Every row gives one point. The window is the flat piece filled in between its corners: a triangle in 3 columns, a solid with four corners in 4, and so on. A path goes straight from each point to the next, and from the last back to the first. List the points from which the path goes on through the window.

Window (3 x 3)
[[-27  30  -4]
 [  7  -9 -18]
 [ 43  -9  -6]]
Path:
(1): [ 23  28 -11]
(2): [  4  -3 -40]
(3): [ 9 -6 12]
(4): [33 -2 31]
(5): [ -2 -12 -60]
(6): [ -1  20 -19]
(7): [-27  12  20]
(8): [-10   3   6]
Through the window after points: 2, 4, 6

Window (4 x 4)
[[ 25  -3 -22  -8]
 [-18  25 -17  33]
 [-50 -24  34  -4]
 [ 56  -6 -34  32]]
Path:
(1): [ 20  35  16 -55]
(2): [ 41  12   4 -16]
(3): [ -9 -24 -55  12]
(4): [-16 -29 -31 -16]
(5): [  0 -12  19   7]
(6): [-13  27   1  12]
(7): [-47  -7  -6  24]
(8): [-19   8 -43  42]
(9): [ 13  19  26 -17]
(10): [20 23 -6 20]
(11): [ -1 -17 -34  48]
(12): [-54 -37   9  20]
Through the window after points: 2, 8

Window (6 x 6)
[[ 26  -7  36 -21 -21  53]
 [ 15  22  17   8  -1 -27]
 [-29   5 -18  -8  25  -1]
 [-26 -16 -14  -6   0 -11]
 [  1   6  15  17 -14  25]
 [-33 -19  -4   5  33 -14]]
Path:
(1): [-52  -4   5  -6  20  -3]
(2): [ 13 -26 -23  -3  25 -19]
(3): [ -6  -7  -7   3  14 -17]
(4): [-11  13  15  -2 -14  -4]
(5): [ -8  15  24  -4 -13   9]
(6): [-11 -60 -26  13  21  -4]
(7): [-12 -25 -24  11  34   0]
(8): [-41   5  22  -9   6 -15]
(9): [-24  24  33 -11   0 -27]
(10): [ -3 -15 -36  24  23   5]
(11): [ 47  12  -2   2   4 -18]
(12): [-26   4  11   4   5 -16]
(13): [-29  11  36  10   1  26]
(14): [  7  -8 -32 -19  10   1]
(15): [-13  -2 -24   4  15  -5]
(16): [-49  17  16 -31  26   6]
Through the window after points: 3, 7, 11, 13, 15

Window (8 x 8)
[[ 36 -60   1 -31  14  -6 -37 -34]
 [-11  18  -6  -9   1  -6   8  18]
 [-10 -20  11  -1   9 -30 -10   0]
 [  1 -13 -12   8  17   3  12  15]
 [ -6  26  36  21  13 -20 -12  13]
 [-18   6 -21  12   5   5   7  -6]
 [ 13 -14   4   2  -7 -11   9  -9]
 [  3  14 -20  11  13 -22   7   6]]
Path:
(1): [  2  -5   3   3  -1 -13  -7   8]
(2): [ -3   7  31  17  -4  -2 -16  27]
(3): [ -2  16  -7   5  29 -31  11 -17]
(4): [-14  -1  -5   2  15  -3  10 -10]
(5): [  6  -9 -13   9  -7  -3  -5  -3]
(6): [  0 -14   8   7 -13 -17 -21   7]
(7): [ 12   2   5  -9  23  -5  16 -12]
(8): [-22  21   5  -5  32 -10   2  -7]
(9): [  6  -1   1  15   3 -12  -4  20]
(10): [ -3 -14  -9   3   1  -9 -16   2]
(11): [  4  -5   9  -3  16   2  13 -10]
(12): [  7  -1   4  -7  16 -12  22  -4]
Through the window after points: 2, 4, 6

Window (9 x 9)
[[-12  -6   0  -1 -11   0  16 -11  38]
 [-28 -38  29  12 -27  21  44   2   8]
 [ -7  22   3  -9  26  33 -34 -25 -12]
 [ 18  -7 -29  26  41 -16 -60  16 -10]
 [-14   8 -10 -20  18  20  -3  20  -5]
 [-41 -29 -15  -9   0   7 -11  -7  -5]
 [-36  20  -3  25 -36  14  37  -7  14]
 [ 38 -26 -40   8 -10 -21 -36  11 -17]
 [-24   0  23   5 -42 -24  17   6   9]]
Path:
(1): [-42 -18   0  -6 -29  25 -33   5  19]
(2): [ 10 -10 -25   2 -22  43 -34  14  27]
(3): [-22   6   6   7   2 -22  24 -20  -7]
(4): [  0  -5  14   2   2   0  52 -30  -3]
(5): [-40 -24  -6   9 -16  19 -27  20   5]
(6): [-13   7   0 -18   5  24 -21  15   0]
(7): [-10   6  -7   4  17   9   8 -17  -4]
(8): [-18  11  -2  27 -12 -15  49  -3  -5]
(9): [-21 -33   1   1 -30  21  -4  11  19]
(10): [-27   1   3   2 -11  15 -21  13   8]
(11): [ 21 -34   0  -8  24  -7  27 -37 -10]
(12): [ 11  18 -16 -17  43   4  22  19 -21]
Through the window after points: 2, 4, 6, 12

Window (11 x 11)
[[-11  21  36 -11  13 -15   4 -14  12 -21  -4]
 [-23 -10  -7  11  -1 -15   2 -32 -27  11 -10]
 [ -8   6 -13   4  -1   4  20  -9  13  38 -27]
 [ -8 -12 -22  47  -2  23 -25  -5   9 -12 -25]
 [ 60  -7 -42  11  17  34 -17 -18  27 -28  58]
 [ 26  -3  33 -46  -3   0  13   7  -8  -9  -4]
 [  4  32  17 -18 -13  23  29  18  -9 -19  11]
 [ 52  16 -33  20  40  51 -11 -11   0 -23  12]
 [  1  -4  13   5   2 -32  38   4  -7  -7 -18]
 [-31   9  24  -9  16 -13  11  35 -11  12 -10]
 [ 19  55  30 -15  -9 -16 -10  35 -13 -15  -2]]
Path:
(1): [-28  -2 -35 -46 -17  14   7  21 -27 -13 -15]
(2): [ -5  24   6 -22  12   4  12   8   6 -17   1]
(3): [ 15  14  42  11 -17   5  14  -8 -10 -13   3]
(4): [ 10   1  37  36  11  -4  14  15 -12  14   0]
(5): [-21  21   5 -26   6 -11   6   0  -3 -14 -21]
(6): [ -6  20 -29   7  16   4   4   0  14 -14 -31]
(7): [  0 -23  26  25 -16   1   2 -11 -11  17   4]
(8): [ 28  20  47  27  10  27  14  -3 -10 -13 -11]
(9): [ 10  13 -22 -25   2   0  -5  19  11 -13  16]
(10): [ -2  24 -11 -40   3   9  18   7   3 -31  -5]
(11): [11 18 23  7 -4 12 14  5 -4 -8 13]
(12): [ 23   3  38  38  33  -1   9 -20  22  11   3]
Through the window after points: 2, 6, 10

Window (12 x 12)
[[-34 -60   9  12  57 -19 -14   3   6  24  31  -8]
 [-34  26   8  16 -16  -4 -17   5   0 -39  -6  10]
 [ 16  17  19  14  -3  23  49 -26  25  -2  -6 -20]
 [ 30  22  19  24   9  16  -1  -7   0  17  -9  -6]
 [ 32 -18  -3   9 -28 -20   7  31 -23  42  19 -37]
 [ 27 -27 -18  23   8 -24  21   7 -12  50  23  34]
 [ 11   3  -6   2  47  20   6 -32 -24  -9  -7 -15]
 [ 45 -40  -3   6  31 -16  30 -11  28 -29   5   6]
 [ -7  -9  16   4 -14 -20   7  -1  11   8 -35 -19]
 [ -3  -4  -8 -13  22  23   8 -16  45 -28 -19  19]
 [  5  19  19 -19 -27 -40   7   2  18  -3   8   1]
 [ 29  28   4   7  -5  -1  35  45  -8   9 -37 -10]]
Path:
(1): [  1  15 -12  19  14 -22   0   6  25  -2   8  -9]
(2): [ 18  12 -39  15  18  -5  -3 -19  30   6  -1 -38]
(3): [-10 -24  43 -13  -2   7  22  13   3 -11 -23  33]
(4): [ 13   4  29   9   2  12   7  -3  -3   0 -18   6]
(5): [ 18  10 -20   4   6 -16  22  16  22  -4  -2 -31]
(6): [ 16   4 -12  20  -1 -24  13  13   2  20  14 -21]
(7): [ 17 -19  17   0  -4   4   8  18 -13  21  -6 -13]
(8): [ 27 -42  11   2  -5   4  28  -7 -35  27  -6  21]
Through the window after points: 2, 6, 8

Window (14 x 14)
[[ 24  33 -51  22 -43  26  -6  -5 -23   9  36 -11  18  -6]
 [-20   7  25  32  -8  -1  -3 -14 -39  16 -25  10  19 -19]
 [-46  -9   1   7   1 -14 -15 -31  -8  37  22  22  42 -11]
 [ 17 -34  26 -30  16  12  46  13 -13  23  34  -3 -24 -25]
 [  4 -33 -18  -2  -4  34  17  17 -13  -2  13  26   6  31]
 [ 10   7 -27   7  18 -33 -13  38  16   5  -3 -15 -15  45]
 [ -5  -6  -8  38  17  40 -13 -15 -19 -43 -15   3 -35  17]
 [-32   3  39 -11   0  16  20 -19 -53   2   0  32 -31  -5]
 [ 30  -7 -11 -16  28  29 -11 -18 -23  28  -7  22  12 -29]
 [-18 -35 -46  -7 -35 -14  23   1  19  -9  -9  12  -5  29]
 [-16  -8 -15 -39  11  -8  -8   5  12  -4   4  -8  41   1]
 [-17 -49 -52 -29  -5  12  45  11 -40 -11  28  -2   2  11]
 [-16 -11 -28  14 -34  33  30  29   5  44 -22  -6 -44  26]
 [-29  -7 -12   6  16  -2  -4  19 -20 -17  11  32   6 -16]]
Path:
(1): [-24 -14   5 -48 -30   5 -28  -3 -54  36  12   6 -16  22]
(2): [-19 -17 -19   0 -26   1 -12  24 -24  10  -8   6 -19  -8]
(3): [ -1   1 -20  11  -3  25  25  -3 -11  10  12   6   6  11]
(4): [-15  -9 -22  -4   7  -3  25  -5   2  -8  -3   6  -7  16]
(5): [  4 -25 -28  -3 -27  16 -21  22 -23   9  14  -1  10   5]
(6): [ -2 -38   0  12 -12 -11 -45  41 -28  13 -28  39 -32 -19]
(7): [ -1   8 -18  -9   7  29  46 -10  -5  -5  21 -18   8  18]
(8): [-17  -6 -32  60  13  16  47  11  39   2 -11  14   8 -12]
Through the window after points: 2, 4, 8

Window (14 x 14)
[[-33  13  11 -42   7 -32 -13  14 -24  28  23 -20  26 -18]
 [-17  -4  19 -30  23  18  51  21 -14  15  -4   2  14 -17]
 [-16  14   9 -28   0  20   4 -25   4  11 -22  -3 -10 -10]
 [ 30   5 -10 -10  12  11 -22 -20   0  -9  21 -19  25  52]
 [ 15 -29 -19  -3   7   9  60 -12  13 -15   9 -31  34   6]
 [ 10  -1 -10  11 -14  52  14 -35 -19  21   1 -24  -9  13]
 [ 18   1  26  30 -27 -21   1   5 -10 -20   9  28 -14  19]
 [ 26 -44  49 -13  25  22  29   3 -15 -12 -25 -46  10 -17]
 [ 12 -44   9   1 -22  13  25   9  11 -24  25 -27  18  37]
 [  6 -39   2  -3  -2  11 -28  -7 -22  17   4  12  10   9]
 [ 17 -29 -20  13  -5  48   6   3   0 -42  18 -52 -12  -5]
 [ -4  -7  22  18   1 -26  -8  14  -8  23  -9  12 -30  23]
 [ 21   2 -18  13 -46  -1   9  30  -6 -33 -10 -14 -14  19]
 [ 33 -15  20  15 -30   6  -9  36  28  13   8  21  15 -10]]
Path:
(1): [ 51 -27  13 -37 -14  11  30  13  19  -2  11  -3 -20  17]
(2): [-18   6  -9  16 -16   9 -11  -2 -18  -9 -14 -12   5   1]
(3): [  2 -12  33  30 -29  15   2   7 -17 -13 -16 -24  35   1]
(4): [ 20 -29 -10 -32  21  -1  23  11  16   3  19   2  -9   4]
(5): [ 25 -11   8 -15   4   6  12   1  -4  10  16 -14  -3  24]
(6): [-22  -2   1   3   4   8 -28  -9 -11 -23  -9 -18  48   0]
(7): [-14  -3   5  -1   3  13  13  -5  -1  -4  -2  -6  29   7]
(8): [ 32 -34  13 -19  -5 -10  38  19  -6  12  14 -15 -16   9]
(9): [ 43 -42  -9 -40   0  41  30  -9   1  -8  37 -41  -5  -5]
(10): [  1 -12   4  20  -6  20   2   6  -6 -18  -6 -23   0   5]
(11): [-33   0  15   4  14  26   4  18 -10   8   3 -16  21 -24]
(12): [ 26 -16   8 -35   1   4  50   2  -8   7  -4   7  -5  16]
(13): [ 56 -28  -9  -2 -10   4   0 -21  -7  29  24  -2 -23  17]
(14): [-37   7  17  -3  11  11   0  23  -4 -34 -12 -32  25   6]
(15): [-27   7  28  10  14  12  -6 -11 -14 -18  -5 -39  36   1]
(16): [  6 -13   4 -23  -7  -8   6  16  -7  15  16  -6   3  -5]
Through the window after points: 1, 5, 9, 11, 13, 15

Window (14 x 14)
[[ 20   1  -1  18 -36 -17  23  19  -5  17 -11 -32 -23  -3]
 [  5  11  15  25   1   8  -2 -14   9  30  -1 -11   7 -37]
 [-20 -26  -8  25 -18 -18   7   0  -2  26  12 -13 -11  10]
 [ 17  -1  -6  15 -11  25 -22 -24 -15  -2  42  -9  30  17]
 [  1  -2  -8  -6  -1   3   8 -26 -17  24 -26 -27 -14  -7]
 [ -8 -23  20  26  24  44 -12   1   6 -14  -9 -26 -12  34]
 [  5 -14 -18  23   5  29  -6  22   5  18   2  42  44  44]
 [-14   7  29  50  11 -11  14  -8  19  -7   9  -6  28   8]
 [ 11 -24  12  27  20  -7  25  26   9  23   8   8  34  -7]
 [ 22  31  14  15 -15  15  30   4   4 -19  32  37  -4  -4]
 [-41  -3   9 -19 -27  15  13   1   5   8  -8 -10   0   8]
 [ 19  33 -11   3   2   1  -4   1   7 -14  10  16   7 -27]
 [ 26 -46  27  43  -9   7  20  -9  12 -10 -12 -17   2 -23]
 [ 31   3  37  20  -1 -11 -17 -34  15  -2  18 -22  -6 -10]]
Path:
(1): [-19  -1  41   5  -5 -22 -19  -1 -11   1 -10   8 -10 -13]
(2): [-16   0  40  22 -20  -4  -7  -8 -39  14 -19 -22  -7   2]
(3): [ 14  -5 -13  26  20  16  16  -1  43 -10  25   3  16  10]
(4): [ 18   1 -16  18 -10  19  15 -10  28  24 -13  -3  -4  -4]
(5): [ -3   2  22  15   1  -2  -2   9 -25 -15  21   5  16  14]
(6): [-12  15  26  33   4  -1   4   9 -41  -1   0  -2   0 -60]
(7): [ 11   3   7  17  -4  10   3 -15  21  21   4  -7   7  -6]
(8): [ 21  -2 -19  33   4  34  32  -6  29   9   8 -27  10  11]
Through the window after points: 2, 4, 6

Window (14 x 14)
[[  9  17  14  25 -24  -2   7 -12  19  -4   6  -9  38  -5]
 [-36 -12  -2   4  -5   1 -13  11  -2  -1   0 -16  17   1]
 [ 26   8   8  -6   5 -22 -31 -29   7  20 -12   1  17  26]
 [  3 -16   4 -19 -18   7 -16 -11 -10  10  15 -34  -9 -10]
 [-10  -9  26 -30  24  29  40  14  15   4 -12  39 -29 -16]
 [ -5 -19 -32   9   0   9  34 -33  15  35 -11  -9 -29  -7]
 [  2  27  -6  -7 -34  17  -1 -10  60  48  24   9   9   2]
 [  8   5  -3 -11   1 -49   8  13 -13 -17 -25 -22  21  -7]
 [  2 -24  -1  -1  23  21  31  22 -31  32  -4 -37 -35   7]
 [ -7 -22   6  -4   7   4   2  13   6   0   7 -46 -53   7]
 [ 27   5 -17  12 -10  31 -13  16   1 -21 -15  29  41   4]
 [  1 -52  -3  -2  -8   3  13  20 -15  -2 -14  -8  10  22]
 [  9 -30   5  -1  22 -18 -17  14 -26 -18  23  40 -22 -10]
 [ -7  17  -1  13 -26 -45   8  -6 -36 -28 -19  28  -9  -3]]
Path:
(1): [  3 -19   2  15 -19 -14   3   3  -2  17 -29 -16  -5  -4]
(2): [ -3 -25   4   5 -20 -24   4  12 -14   6 -18  -4  -4 -20]
(3): [ -1 -12   0  -5  20   3   3   3 -16 -12  -2  -5  -3  18]
(4): [ 19 -16  -6  -5  -1   5  27  -8  -6 -15   6   4   2  22]
(5): [ -6 -11   9  -3  -9 -11 -18   7  -5  25 -17 -10 -12 -17]
(6): [ 32   7  13  19 -15 -14  -3  23  14   1 -36  -8 -15 -18]
(7): [ -9  -6  -7 -17   3  -9   7  -8  -8   9  12  -8   8  10]
(8): [  0   9  -8 -19  15   0  16  -4   1  -3  17   0 -10   3]
Through the window after points: 6, 8

Window (14 x 14)
[[-44   6  -6 -17  -1   5   5  32  -8 -23  22 -27  -8  18]
 [-53  15   1  -5 -17  32 -10  20  -5   8 -14 -14  11  -5]
 [ 15 -13  23  15  34  25  13 -46  60  15 -45  42  10  13]
 [-10 -17  15  12   0   2  12  35 -28   2  10 -11  17 -19]
 [ -1  10 -26  26  -7  34   1  16   2  -5  -4 -22   0  11]
 [  4 -59   7 -22   8 -16 -36 -20 -15  14 -18 -20  13 -16]
 [  5 -14  16  17 -10 -10   7 -44  46  20 -32  12  38  25]
 [  1 -20   6 -15 -16 -18 -30 -30  13  31  17   7  -2 -26]
 [ -7  14  20  -2  19  13 -32  32  -6  13   1 -10  19  27]
 [-21  28 -17 -12 -14 -14 -14  26 -10 -26 -12 -12   6 -23]
 [-24 -16 -23  -5  27  13 -14  34  -4   6  18  -9  44  -2]
 [-16  -9   4  12  26 -18 -14 -38 -14  21  -4 -13  13 -13]
 [  0 -28  35  37  18  15 -28 -45  51  -7 -16  18  29   6]
 [-36  -5 -12  14   2 -14 -14  41   9  13  -8 -23  -9  -8]]
Path:
(1): [ -9  -6  -4   7   6   5 -10   7   4   0 -20  13  13   5]
(2): [-24   4   6  -5   2   7  -6  -9  26   6  10 -30  28 -12]
(3): [-15  -5  48   1  18   1   7   7  25  18  -2 -17  11 -15]
(4): [-10  -5 -42  21 -17  14 -33  -7 -14 -14 -17   9   4  22]
(5): [-19 -26 -13 -21   6  -1 -44  -8 -18   9  -4  16  -5  10]
(6): [ 15 -18  36  15  13   0   9  -5  29  14 -21 -35  39 -12]
(7): [-15  -1   9   7  10   7 -10  37  23   1  32 -33   9 -40]
(8): [-39  -5  -8  -1  -4   0  -8   2  -8  -1 -26  -1  -1  33]
(9): [-23  13  -8  21  38  -9  -3  -5 -10  17 -16  56 -12  17]
(10): [ -5 -32  14  -1 -16  15 -14   3  28   6  -1 -50  28 -12]
(11): [-13   7  -4  -8  20  -2   0  20  19  -6  10 -25  11  -9]
(12): [-43 -34 -13   5  -3  24 -21  20 -33  10   4  14  30  25]
Through the window after points: 1, 5, 7, 11

Window (14 x 14)
[[ 14   9 -38 -39  13 -16 -30 -25  -7 -15 -16 -43  -5   8]
 [-14 -26  -6 -22   5  -2  13  11 -10   3  22 -17 -22  16]
 [-14  12  17   1   7  14   3  16  -1  21  26  15  -8  11]
 [ 29  20 -16   2  -1  15  14 -10  -9 -15 -30  16  12 -18]
 [ -8  -3  13 -23 -23  15  -2 -10  -2 -13   7  22  -5 -11]
 [ 23 -24  25  24 -18  26   0  31   2  -1  31  10  -1   5]
 [ 16  16  18 -33  12   9  20  19  -1  15   3  -8  32   6]
 [  0  -7 -13 -14 -12  -9  -6  -6  -8  11 -24  -9  25   3]
 [  0 -16   2 -14  32  16  20 -33  20   1  12  -7  34  14]
 [  2  -4   2 -28   5 -33  19 -25  26  28  -2   6   8  -2]
 [ -7 -29  -4  21  -7  15  -3  -6  -1 -13  11 -60 -12 -24]
 [-18 -14   2 -10 -12 -15   5   2  31  -7  -9 -10 -10  10]
 [  6 -19  27 -11  27 -27   0  16   4  11 -12   0  25   1]
 [  5   3  35  -5 -19  32  17  -4  11  33 -16  38 -38   3]]
Path:
(1): [  0  -1   6  -6   1 -11  16  -8   4 -13   9  -2  -6  17]
(2): [ 3 -5 16 -4 -1 -3  4 -8  1 -2 -1  0 13 12]
(3): [ -2 -12  -4 -15   1   8  16   0  11  17   0   3   4 -10]
(4): [ -8 -32 -18 -18   4  28 -19  -1  -7  21   2  -2  -8 -23]
(5): [  2   0  15 -15   3 -12  11   0   8  -1   8 -11   5  18]
(6): [  3  -6  15 -11  -4  -2  18  -9  12   7  -6  -8  -5  18]
(7): [ -3  -4  -2 -21   8  11  -4  23  -3   8   7   5   8 -15]
(8): [ -5 -27 -10 -37   9   7   1  12   4  16  16  -8 -19 -14]
(9): [ -2   2  13   8  -3  -4  14   0 -10  -6   6  -7   2  32]
(10): [ 19   3  16 -13 -11 -10  11  -8  -9 -19  19  -7  11  32]
(11): [ -7  -7   1  -3  14  20  -3   9  18  27 -11   4   6 -27]
(12): [ -6 -14   4 -32  -8  15 -15  27  15  -8  26  24   6 -29]
(13): [  6  -3  20   5  -1  -6  15 -19 -10   7 -15  -7   1  20]
(14): [-17 -20  -3 -20 -27 -29  24 -41  -9 -20  -8  -7   3  19]
(15): [ 22   9   1  -4  28  46  -7  25  16  25  13   0   5 -15]
(16): [ -6 -20  -1 -19  -7   7 -13   5  25  16 -13 -10   7 -11]
Through the window after points: 6, 8, 12, 16
